Each point is reached from the start by the listed moves, each made 0, 1 or 2 times, or once backwards (-1), plus a little noise. Is the number of moves made odd or even? Then give how often each move was made.
In the rows, 128 means zero.

Moves:
(1): [146 152]
(2): [115 142]
Start: [133 136]
Points:
[156 198] => odd (2, 1)
[107 165] => even (0, 2)
[169 184] => even (2, 0)

Moves:
(1): [132 128 154 102 131 134 114 141 143]
(2): [153 148 133 135 115 142 133 125 135]
(3): [109 135 155 132 126 141 140 127 151]
(4): [122 135 130 166 124 118 109 140 134]
(5): [126 135 122 131 149 131 109 125 118]
(6): [123 111 140 131 126 156 124 113 121]
(7): [129 106 116 133 149 153 133 131 142]
(8): [ 91 142 111 133 115 137 130 149 117]
(9): [134 129 122 118 128 122 111 111 173]
Start: [124 110 135 113 128 135 136 147  95]
Points:
[174  78 183  14 121 210 120 116 233] => odd (2, 1, 0, -1, -1, 1, 1, 0, 2)
[226 146 125 111  96 127 177 110  18] => even (-1, 2, -1, -1, 0, 0, -1, -1, -1)
[128 140  85  83 149 163 137 149 141] => odd (0, 1, 0, -1, 1, -1, 1, 1, 1)
[109 140 134 165 136 243  16 184 129] => odd (2, 2, -1, 2, 2, 2, 1, 2, 1)
[ 90  79 225 115 146 209 142 195 214] => even (2, 0, 2, 1, -1, 0, 2, 0, 0)

Moves:
(1): [145 143 131 118 134 121 120 123 137 129 136 119 125 121 113 120 143 130
 136 134 125]
(2): [115 148 131 119 127 131 134 127 127 122 122 121 141 128 134 126 135 135
 135 124 118]
(3): [127 115 144 138 128 128 131 128 139 127 126 128 134 121 135 125 127 126
 119 126 118]
(4): [128 137 127 134 132 132 133 121 128 129 134 127 134 124 128 126 123 126
 124 130 125]
(5): [127 126 123 126 139 127 121 122 130 132 136 129 126 125 139 134 127 128
 133 139 108]
(6): [129 130 128 114 127 144 128 121 136 136 125 135 124 126 124 130 131 119
 121 134 128]
(7): [129 120 126 122 130 102 148 124 127 143 127 130 137 139 131 136 137 126
 117 139 116]
(8): [136 135 114 130 128 122 122 132 133 123 132 119 119 127 145 121 141 128
 123 121 136]
(9): [126 127 130 130 126 123 132 129 148 125 128 128 120 133 124 132 137 133
 131 128 134]
(10): [124 123 128 126 125 122 133 136 128 157 126 122 111 122 123 133 121 131
 133 138 131]
(11): [127 119 128 119 123 135 130 125 132 126 148 117 124 120 139 132 118 132
 134 126 137]
(12): [135 135 131 127 137 134 130 146 129 119 126 138 141 116 124 132 127 143
 134 121 129]
(13): [126 127 117 124 124 131 123 131 129 140 127 116 138 132 128 136 123 134
 119 130 119]
(14): [131 135 144 116 110 120 121 147 123 120 133 120 145 142 126 140 123 112
 120 149 117]
(15): [118 132 126 125 120 115 117 121 126 129 122 131 125 127 139 136 128 133
 124 134 131]
(16): [132 129 122 135 120 141 132 129 112 116 128 120 127 117 130 131 133 135
 134 132 126]
(17): [125 129 135 131 118 136 127 132 129 132 128 126 135 136 127 130 136 124
 130 126 130]
(18): [113 128 129 124 138 139 131 132 124 141 133 125 121 133 129 111 131 152
 123 124 130]
(19): [146 119 127 125 127 134 119 130 143 121 129 126 124 135 138 121 123 140
 136 132 135]
(20): [125 127 126 127 119 132 126 134 117 120 121 132 139 120 121 120 131 118
 132 138 136]
Start: [129 124 127 123 130 132 126 123 123 128 126 127 119 126 128 136 124 144
 116 127 129]
Points:
[ 56 142 192 128 172 170 164 133 162 170 136 144 116  80 138 154 150 227
 121 139  65] => odd (0, 1, 2, 1, 2, 1, 0, -1, 2, 1, 0, 2, -1, 0, 1, 1, 1, 2, -1, -1)
[ 50 166 110  94 155 123 209 151 115 249 121  87 167 127  68 130 187 227
 149 158  85] => even (1, 2, -1, 1, 1, -1, 2, -1, 2, 2, 0, 1, 2, -1, -1, 0, 2, 2, -1, 2)
[173 192 153 134 136 174 116 149 170 110 174  61 132  45 147 163 144 216
 209 143  76] => even (2, 2, 1, 2, 2, -1, -1, 0, 1, 2, 1, 2, 0, 0, 0, 2, 2, -1, 1, -1)
[130 155 179  54 151 177 116 108 208 116 183  87 113 192 160  87 162 187
 136 137 106] => odd (1, 2, 0, 0, 1, 1, 0, 0, 1, -1, 1, -1, -1, 1, -1, -1, 1, 2, 2, -1)
[177 150  99 159  96 204  87 142 192  60  98  64 155  88 160  98 212 178
 163 121 112] => odd (1, 2, 2, 0, 1, 0, -1, 2, 2, 0, -1, 0, 2, -1, -1, 2, 2, -1, 2, 2)

Moves:
(1): [132 130 133 129 130 129 126 133 127 131 137 128 127 130 125 129 126 130
 129 123 128 139 127 134 124 122]
(2): [121 135 120 133 140 124 126 134 130 121 129 133 129 133 125 122 125 118
 123 136 127 135 120 129 122 132]
(3): [119 126 126 126 128 116 119 129 124 131 130 123 133 111 135 126 133 124
 121 120 124 129 125 129 127 130]
(4): [138 129 125 125 120 120 133 127 126 135 117 133 129 123 125 127 127 112
 124 135 128 130 135 131 126 129]
(5): [119 118 126 136 127 123 132 132 137 129 126 121 109 124 126 127 132 130
 126 127 112 129 139 127 123 134]
(6): [125 120 137 133 134 132 124 118 124 136 128 124 129 126 121 132 132 128
 131 131 126 133 132 129 124 129]
(7): [121 141 124 135 129 130 134 126 127 127 128 134 116 127 126 136 127 124
 122 121 110 127 119 125 141 119]
(8): [126 129 118 148 126 131 124 131 124 135 126 129 115 122 146 139 123 133
 131 135 139 138 128 122 121 131]
(9): [126 130 130 132 120 127 137 123 133 120 129 126 133 118 127 127 124 130
 132 129 132 132 131 124 124 125]
(10): [130 127 126 123 133 127 134 127 135 134 126 129 124 127 130 132 133 131
 120 137 135 126 126 130 134 131]
(11): [126 128 127 130 130 124 136 124 120 130 136 117 114 130 124 131 129 124
 130 119 142 125 131 134 114 127]
(12): [135 124 123 127 116 130 121 123 123 130 131 146 124 116 124 115 129 130
 120 125 132 126 130 125 115 123]
(13): [130 129 128 134 124 136 134 130 126 125 126 121 130 125 122 132 130 137
 116 130 125 127 119 127 122 133]
(14): [128 132 138 140 125 124 129 129 137 127 129 142 132 136 134 115 136 125
 125 117 132 127 127 131 131 137]
(15): [124 122 116 131 137 129 143 124 118 131 143 132 141 127 146 131 130 123
 127 138 118 130 129 120 126 133]
(16): [119 133 143 118 137 126 133 118 117 118 118 133 125 127 135 130 125 136
 127 130 123 125 134 147 123 127]
(17): [139 130 124 118 128 125 132 122 123 125 135 117 124 138 134 124 136 127
 133 128 123 134 119 118 125 129]
(18): [128 119 139 134 137 127 134 131 126 132 127 132 128 116 131 112 123 130
 137 126 141 131 125 120 129 129]
(19): [129 133 131 128 126 129 133 124 123 125 133 132 135 127 123 124 129 132
 130 132 131 129 122 141 138 149]
(20): [120 121 133 128 121 123 124 125 125 138 128 124 134 136 122 119 122 133
 119 127 121 129 125 126 135 130]
(21): [122 125 137 130 125 116 138 132 117 126 130 131 133 131 117 136 136 124
 120 127 131 130 129 122 138 115]
(22): [133 117 120 129 132 124 128 125 129 125 125 125 133 128 129 127 133 130
 128 131 127 125 127 142 135 119]
(23): [128 136 117 134 129 132 130 126 118 125 126 124 124 126 135 130 135 120
 116 123 122 134 148 131 132 131]
(24): [128 135 130 128 119 135 126 126 131 124 134 119 126 122 125 119 140 124
 120 140 126 116 126 130 127 123]
Start: [137 131 119 112 141 131 137 146 135 127 121 120 115 123 128 118 128 132
 133 115 141 147 127 117 132 129]
Points:
[139 133  79 172 120 107 124 125 111 180 126 121   7 119 200 129 159 100
 119  57 139 184 215 123  70 188] => even (0, -1, 1, 1, 2, 1, 0, 2, -1, 0, 2, 1, -1, 2, 0, 0, 1, -1, 0, 0, -1, -1, 2, -1)
[130 146 107  40 228  90 182 139  94 132 120 136 132 120 175 152  93  82
 150 139 155 142 129 190  99 136] => even (1, 1, 1, 2, -1, -1, 0, -1, -1, 1, 2, -1, -1, -1, 2, 2, -1, 0, 0, -1, -1, 0, -1, -1)
[159 129 142 157 143 124 207 113 100 102 143 126 118 125 133 142 190 131
 123 162  98 193 115 140 149 105] => even (2, 0, -1, 1, 1, 2, 1, 1, 1, 0, -1, 0, 1, 1, 1, 1, 2, 0, 1, -1, 2, 2, 0, 1)
[124 108 111  99 220 119 172 117  71 111 147  73  82 121 173 108 153 152
 118  63 104 168 161 196  96 139] => odd (2, 0, 1, -1, 1, 0, 0, -1, -1, 0, 2, 0, 1, 0, 1, 2, 1, 1, 0, 0, -1, 2, 2, -1)
[128  72 131 113 162  68 182 128 108 143 195 150 174 142 160  46 201 133
  83 102  97 181 116 117 208 131] => even (2, 0, 1, -1, 1, 0, 0, -1, 0, 2, -1, 1, -1, 2, 2, 0, 2, 1, 1, 2, 2, 2, 1, 0)
[122 159 105 157  76  79 159 123 150  74  88 167  81  77 106  29 158  97
  61 104  77 138 105 159 123 139] => odd (-1, 2, 1, 2, 2, -1, 2, 0, 2, -1, 0, 2, 1, 2, -1, 1, 1, 0, 1, 1, 0, 2, 0, 1)

Moves:
(1): [124 128 122 123 132 133 128 132 125 126 137 128 134 126 128 136 128 128
 127 134 129 127 126 129 143 130 122]
(2): [141 135 128 114 126 122 119 130 119 125 125 130 120 141 120 133 120 140
 125 141 130 127 125 125 122 133 127]
(3): [138 124 121 132 129 111 125 132 124 116 128 121 123 126 118 115 128 124
 130 127 132 129 109 129 122 123 131]
(4): [133 125 129 126 122 124 126 130 131 127 124 127 134 128 138 128 129 122
 127 135 130 128 122 131 125 125 132]
(5): [125 131 124 123 130 138 127 124 125 124 128 132 135 127 128 139 125 129
 121 137 125 129 125 132 129 143 134]
(6): [123 126 124 132 136 137 120 130 124 133 129 122 129 126 131 129 131 127
 127 124 130 120 128 133 132 128 127]
(7): [120 124 126 130 121 129 130 131 126 131 134 125 135 119 135 118 134 130
 125 111 130 128 124 125 133 123 117]
(8): [129 128 141 132 129 118 128 121 125 122 127 137 122 128 133 121 121 137
 142 141 130 135 131 122 117 131 134]
(9): [135 119 134 126 135 138 118 139 129 128 135 150 130 133 134 133 117 127
 131 137 117 134 136 131 124 138 129]
(10): [124 124 134 129 134 123 125 126 129 118 138 127 127 127 129 121 126 124
 123 133 124 131 129 124 120 122 131]
(11): [122 129 123 131 127 127 122 130 125 133 129 135 135 119 135 126 123 119
 127 128 133 127 143 130 136 132 129]
(12): [131 125 120 126 127 136 124 129 136 127 127 119 124 124 123 122 123 128
 118 131 125 136 128 132 136 129 126]
(13): [133 133 120 124 127 127 130 128 124 119 119 130 123 134 136 128 126 126
 134 118 126 128 120 123 129 125 135]
(14): [118 128 133 107 126 135 134 122 120 143 120 129 121 124 124 141 137 119
 126 123 128 131 129 129 131 137 121]
(15): [126 129 129 126 124 123 126 126 129 127 146 140 133 132 126 124 131 129
 139 135 125 131 135 128 123 136 129]
(16): [124 131 134 124 135 127 124 131 129 123 121 131 132 125 125 125 132 136
 128 122 136 135 124 133 132 120 121]
(17): [127 128 127 136 124 123 125 127 122 127 125 134 124 128 131 131 138 134
 126 127 124 134 127 124 127 126 127]
(18): [114 112 130 124 118 112 136 121 135 137 126 123 123 128 122 124 125 128
 137 115 118 137 131 122 111 113 128]
(19): [131 128 132 119 132 140 130 133 148 145 133 109 138 126 119 132 131 124
 121 125 112 142 140 122 128 142 133]
(20): [118 147 134 121 132 125 128 126 130 146 135 146 127 119 136 135 128 126
 139 137 120 130 138 129 123 141 125]
(21): [136 122 122 122 132 128 125 130 138 122 123 129 130 126 124 123 128 132
 126 136 129 125 134 125 120 132 125]
(22): [124 141 137 123 124 135 125 124 129 130 117 126 125 120 126 136 125 117
 134 124 114 131 129 123 127 128 125]
(23): [113 125 118 139 142 133 134 130 125 137 134 140 143 130 131 115 131 124
 126 138 125 126 130 128 136 127 121]
(24): [125 131 132 130 122 123 131 137 124 125 119 127 118 126 131 126 130 129
 132 120 131 129 122 132 124 123 137]
Start: [127 144 144 121 132 123 124 130 113 128 136 137 139 143 128 123 129 129
 127 144 122 141 135 125 114 121 124]
Points:
[120 109 103 120 123  76 128 145  86 124 125  96 126 155  97  50 178 110
  78 131 156 163  64 144 128  69 111] => odd (-1, 1, 2, 2, -1, 0, 0, -1, -1, 1, 0, 2, 0, 2, 1, 1, 1, 0, 0, -1, -1, -1, 2, 1)
[122 150 163   7 143 113 112 165 118 128  92 192 119 170 133 173  95 105
 172 177  58 163 114 118  54 115 128] => even (2, 2, 0, 2, 0, 0, -1, -1, 2, 1, -1, -1, 2, 1, 0, 1, -1, 2, 0, 1, 2, 2, 1, 2)
[147 188 136 131 135  65 110 102 100  68 132 220 122 121 173 143 107 117
 185 201  96 144 147  88  64 148 158] => even (1, -1, 1, 0, 1, -1, -1, 1, 0, 1, 1, -1, 2, -1, 0, -1, 2, 0, -1, 2, 2, 1, -1, -1)

Moves:
(1): [130 109 127 133 141 113 125 128 137 117 136 128 135 127 137 131 117 124
 128 122 122 129 119 120 122 136]
(2): [133 127 124 129 125 130 130 128 127 131 127 131 121 128 123 131 140 133
 128 130 124 135 128 140 122 135]
(3): [145 131 125 134 127 116 153 123 149 138 131 139 131 138 123 124 131 125
 137 137 123 117 135 119 119 125]
(4): [130 132 122 118 130 146 135 134 135 125 123 132 128 140 125 139 140 118
 129 129 123 129 115 138 131 137]
(5): [126 119 122 131 139 133 126 116 120 132 128 129 120 132 126 131 125 126
 127 125 129 124 131 132 128 127]
(6): [124 135 118 125 120 140 140 121 132 122 128 141 130 116 130 133 131 149
 122 120 137 121 123 129 112 129]
(7): [135 130 135 122 129 124 129 132 133 137 127 122 121 112 122 119 129 141
 134 122 115 111 121 136 122 122]
(8): [124 124 120 139 143 125 126 126 103 122 119 134 118 125 135 128 125 132
 125 133 128 109 125 128 130 126]
(9): [126 126 115 128 145 126 131 126 124 127 124 137 128 116 125 121 135 129
 142 122 133 122 131 125 123 129]
(10): [133 130 125 116 126 130 128 121 121 139 144 137 125 121 131 136 120 128
 125 127 137 132 130 136 127 132]
(11): [137 136 132 119 131 129 129 132 142 123 136 135 127 124 129 125 139 123
 131 129 122 139 136 137 133 123]
(12): [123 134 136 126 125 127 131 134 130 135 142 132 126 128 135 129 128 132
 131 132 132 142 132 129 127 122]
(13): [127 129 106 127 124 136 113 123 123 121 124 126 116 124 121 111 130 126
 137 136 125 131 131 130 139 116]
(14): [138 131 125 140 129 131 132 138 135 113 145 135 141 123 120 125 121 128
 114 134 120 129 125 145 113 133]
(15): [128 128 128 129 125 121 134 125 135 126 131 127 139 130 137 137 119 134
 133 136 132 120 130 132 125 137]
(16): [119 135 125 132 129 121 130 126 128 125 127 120 125 128 127 128 131 130
 135 128 132 130 127 129 131 126]
(17): [135 125 129 139 127 132 139 133 140 116 132 125 135 128 128 126 127 134
 131 126 139 125 123 136 121 129]
(18): [118 138 132 142 119 123 135 123 142 130 135 141 131 125 130 145 135 117
 137 146 117 122 123 123 130 129]
(19): [117 127 132 137 118 126 124 116 130 146 135 122 131 129 145 131 113 131
 114 122 146 143 130 144 125 135]
(20): [130 136 117 132 133 142 131 137 130 125 131 130 123 130 121 131 137 125
 125 121 119 127 124 133 140 127]
(21): [133 128 127 131 129 130 129 121 130 131 120 130 132 131 122 133 126 129
 129 137 122 136 125 136 133 124]
(22): [151 142 126 128 143 128 124 120 151 128 116 125 131 129 129 135 144 127
 143 137 128 137 135 126 111 124]
(23): [135 134 132 121 135 135 127 133 134 135 132 128 134 138 127 119 136 137
 127 123 139 122 120 123 135 123]
(24): [134 135 145 133 121 120 125 127 130 126 118 127 129 134 122 128 117 132
 134 138 120 126 130 131 120 135]
Start: [139 124 125 128 116 129 130 140 146 138 132 118 138 130 138 105 116 140
 124 120 130 120 131 127 144 134]
Points:
[242 128 144 223 153  62 147 137 236 124 149 113 169 152 160  69 130 144
 102 164 132 127 145 160  54 140] => odd (1, 2, 2, -1, -1, -1, 0, 2, -1, -1, 1, -1, 0, 2, -1, 0, 1, 0, 2, -1, -1, 2, 1, 0)
[157 162  96 188 208 135 125 105 194 101 124 121 167 125 180 106 106 219
 167 152 182  96  90 224  43 163] => even (1, 0, -1, 2, 2, 1, 1, 2, 2, -1, 0, 2, 1, 2, 2, 2, 1, 0, 2, -1, 0, 2, 2, 2)
[136 112 155 177 135 119 172 114 238 138 150 122 197 118 213 160 106 240
 135  96 208  91  65 179  22 214] => even (2, 2, -1, 1, 1, 2, 1, 0, 1, -1, -1, 1, -1, 0, 2, 0, 2, 1, 2, -1, -1, 1, 2, 1)
[162 206  23 188 166 225 136 146 249 100 139 147 173 143 119 100 200 103
 149 154 142 200  99 190 155 107] => odd (0, -1, 0, 2, -1, 0, -1, 0, 2, -1, 0, 1, 2, 2, -1, 1, 1, 1, 2, 2, 2, 2, 1, -1)
[173 198 106 123  97  97 192 129 230 147 216 181 181  97 143 148 142 130
 185 200 137 177 194 139 116 120] => even (-1, 0, 1, -1, -1, 0, -1, -1, 1, 2, 1, 2, 0, 1, 2, 1, 0, 1, -1, 0, 1, 1, -1, -1)

Moves:
(1): [127 139 133 121 120 124 132 123 124 122 120 123 136 124 127 122 129 140
 133 135 133 133 135 118]
(2): [136 124 128 119 128 130 135 138 129 128 136 138 134 116 124 117 143 132
 129 124 135 128 127 131]
(3): [127 132 124 119 122 121 131 131 123 104 123 119 129 120 125 123 138 127
 123 126 135 137 145 136]
(4): [119 126 146 126 112 116 129 128 124 121 140 130 128 116 133 120 127 131
 126 126 149 133 126 135]
(5): [120 127 129 142 123 124 124 135 138 149 137 130 131 133 125 131 134 127
 134 120 137 128 121 143]
(6): [125 127 130 129 127 124 125 130 127 106 118 124 124 122 118 117 129 139
 127 141 131 135 128 124]
(7): [128 127 126 132 137 130 132 121 129 127 128 123 125 120 120 129 129 132
 131 123 127 125 120 134]
(8): [130 134 138 132 134 128 137 132 148 128 120 130 126 130 129 122 130 123
 126 134 141 122 123 132]
(9): [138 114 130 126 129 136 129 129 134 140 134 120 130 132 124 139 124 134
 130 134 134 131 121 138]
(10): [131 134 127 127 128 135 128 134 132 113 133 124 129 141 122 133 131 123
 131 129 120 132 123 126]
(11): [134 131 124 127 126 125 133 127 128 123 126 134 136 132 129 127 123 127
 132 125 123 127 127 133]
(12): [133 129 123 134 121 119 129 125 128 127 125 128 126 126 128 127 134 125
 136 126 129 118 124 124]
(13): [126 121 123 123 128 118 121 119 123 126 132 125 130 122 117 121 131 128
 126 130 121 134 125 125]
(14): [141 139 138 125 119 120 129 133 113 125 129 128 133 132 119 114 115 132
 133 127 143 127 128 123]
(15): [136 135 128 120 124 134 120 119 132 118 130 139 117 138 141 119 132 122
 138 117 135 137 127 122]
(16): [139 141 128 131 128 118 127 129 120 121 126 132 128 125 124 126 133 128
 130 142 126 126 126 128]
(17): [126 135 134 123 130 127 130 126 129 128 124 130 124 128 124 124 123 127
 139 132 119 122 129 127]
(18): [124 119 130 130 124 125 130 111 122 127 139 133 128 131 121 134 132 124
 127 127 135 122 136 134]
(19): [128 127 125 125 128 131 128 134 119 122 128 129 130 132 134 119 133 120
 138 131 138 131 125 129]
(20): [125 120 139 125 127 122 116 132 129 124 129 123 136 122 123 139 133 138
 126 115 130 126 120 130]
(21): [119 133 125 119 127 116 131 131 123 141 130 130 130 142 133 127 134 139
 121 141 131 127 116 132]
(22): [124 126 119 131 138 126 125 126 133 135 141 125 132 138 128 138 123 126
 134 122 124 123 129 131]
(23): [125 142 114 120 125 130 124 138 127 126 123 125 133 120 123 117 118 122
 129 127 131 121 130 127]
(24): [132 116 127 145 134 138 118 123 133 134 136 123 126 137 139 132 127 125
 120 124 111 119 134 135]
Start: [122 123 133 125 123 130 134 110 130 134 117 142 133 121 123 131 124 137
 141 136 132 124 132 131]
Points:
[140 116 208 126  87  91 162  97 161  94 144 106 151  85  63 108 152 190
 176 147 249 112  94 150] => even (2, 1, 0, 2, 0, 1, 2, 2, 2, 1, -1, 2, 0, 1, 0, 0, 0, 1, 0, 1, 0, 1, 0, 0)
[130 130 136 127 151 153 147 115 209 109 133 181 102 169 156 107 192 133
 143  89  77 122  89 180] => odd (-1, 2, 1, 0, 1, 0, 2, 1, -1, 2, 2, 0, 0, -1, 2, -1, 2, -1, -1, 0, 2, -1, -1, 2)
[178 213 107  68  79 112 157  93  89  95 101 180 139 160 112  63 107 146
 201 129 143 110 169 113] => even (1, 1, 1, -1, 0, 0, 0, -1, 0, 0, 2, 1, -1, 2, 2, 0, 2, 1, -1, -1, 1, 0, 1, 0)

Moves:
(1): [131 122 123 129 124 120 131 133 123 127 124 130 126 127 129 122 124 135
 133 132 125 122 129 122 116 128 136]
(2): [134 129 124 122 142 124 133 129 149 136 126 123 142 121 119 137 130 122
 131 123 126 129 135 129 123 128 130]
(3): [124 129 128 131 126 122 123 130 127 134 118 127 130 131 133 130 116 134
 124 121 131 138 133 121 129 139 136]
(4): [139 130 131 120 128 124 134 123 119 130 130 132 134 119 113 121 137 128
 125 126 123 133 128 130 127 131 126]
(5): [126 134 134 132 134 131 128 126 129 124 134 140 122 145 137 134 133 134
 130 121 122 142 129 133 138 137 126]
(6): [128 128 127 124 128 124 135 133 132 121 126 125 135 134 130 134 127 128
 115 131 128 135 130 112 131 130 118]
(7): [128 126 126 125 129 125 132 137 124 130 124 129 131 134 132 121 129 134
 132 122 125 126 132 130 128 128 119]
(8): [129 118 137 130 118 132 122 119 127 133 134 137 133 139 119 115 126 118
 127 138 108 127 122 135 130 133 125]
(9): [137 128 124 137 131 122 130 124 117 133 131 120 142 131 134 132 125 131
 113 123 124 131 121 132 112 122 132]
(10): [125 138 129 117 127 131 132 123 116 123 133 122 130 138 118 129 127 134
 126 129 140 128 132 123 123 141 129]
(11): [119 132 144 123 121 125 128 129 129 139 127 141 143 115 139 136 130 132
 137 129 134 133 122 126 129 138 135]
(12): [135 134 119 136 126 128 132 125 126 131 126 124 132 126 127 130 132 129
 126 130 135 124 120 129 124 134 125]
(13): [127 123 139 138 134 123 131 133 126 117 139 130 120 120 123 117 129 137
 128 126 138 127 130 120 129 126 120]
(14): [133 132 133 122 129 130 138 125 125 129 125 124 121 129 136 123 122 129
 128 121 125 120 121 125 123 131 130]
(15): [116 121 122 121 134 124 128 137 134 117 121 123 135 121 123 118 135 124
 113 142 128 129 120 118 134 136 138]
(16): [123 128 122 127 125 125 115 114 140 112 151 128 130 124 133 134 117 124
 132 127 116 130 123 126 125 131 129]
(17): [122 135 131 138 129 120 132 124 130 132 126 128 124 124 131 113 130 131
 129 141 129 125 140 126 135 131 128]
(18): [133 118 133 120 128 124 129 127 141 138 127 121 126 122 127 128 140 124
 127 126 125 123 124 121 127 124 131]
(19): [129 130 130 132 121 134 132 126 128 132 134 131 137 135 135 118 133 121
 119 115 125 120 134 134 133 131 142]
(20): [123 130 125 130 122 137 126 130 129 130 128 126 125 119 127 130 129 130
 123 119 120 126 131 135 120 131 125]
(21): [126 136 118 126 131 126 123 122 125 132 121 144 129 122 126 129 134 135
 129 122 118 116 118 130 125 128 119]
(22): [132 119 113 126 137 130 132 118 131 129 133 131 126 135 128 128 123 127
 130 129 124 122 136 130 137 127 125]
(23): [135 125 122 124 130 126 127 132 129 133 135 122 139 123 121 118 123 138
 122 128 127 142 126 114 128 123 139]
(24): [136 125 131 129 119 127 114 135 125 126 125 118 129 125 127 136 119 139
 126 135 128 124 131 118 138 134 129]
Start: [143 128 133 140 126 116 125 127 120 127 124 126 124 134 147 127 134 135
 135 140 138 131 136 126 125 122 127]
Points:
[137 125 133 128 128 114 155  54 185  92 206 123  93 153 116 102 154  98
 138 152 102  82 185 110 117 141  91] => even (1, 1, -1, 0, 0, 2, -1, 1, -1, 2, -1, 0, 1, 0, -1, 2, 2, 2, 1, 1, 0, 1, -1, -1)
[150 150 144 154 157  81 214 113  68 115 178 108 196 155 139  11 136 180
  48 160 161 173 130  75 118 192 161] => odd (0, 0, 0, 1, 1, 1, 1, 1, 2, 2, 1, 2, 2, 2, 2, 0, 2, -1, 1, 0, -1, 1, 2, -1)
[150  98 158 123 115  84 114 153  83 122 107 161 128 121 147 127 125 222
 131 189 160 113  71  25 138 173 128] => odd (2, -1, 0, -1, 1, 1, -1, 1, 0, 1, 2, 1, 2, 1, 1, -1, -1, 1, -1, -1, 2, 1, 1, 2)
[130 114 178 129 120 102 116 132 125 164 112 190 132 115 161  55 150 186
 118 111  31 140 115 112 152 176 111] => odd (0, 0, 1, 1, 2, 0, 2, 2, 0, -1, 1, -1, 1, 2, 1, 0, 1, 1, 0, 2, 2, 0, 1, 1)
[167 149  84 100 201  98 142 119 165 115 145  56 186 173 149 190  96 140
  60  95 135 249 126  80  92 142 177] => even (-1, 2, 2, 0, 2, 1, -1, -1, 2, 1, -1, 0, -1, 1, 1, 1, -1, 0, -1, 0, -1, 0, 2, -1)
[173 175  95 135 104 157 149 143 113 166 103 110 174 102 135 163 154 132
  96  78 142 109 134 143  78 105 143] => odd (0, 1, -1, 0, -1, 1, -1, -1, 0, 0, 0, 1, -1, 0, -1, -1, -1, -1, 2, 2, 1, -1, 1, 0)
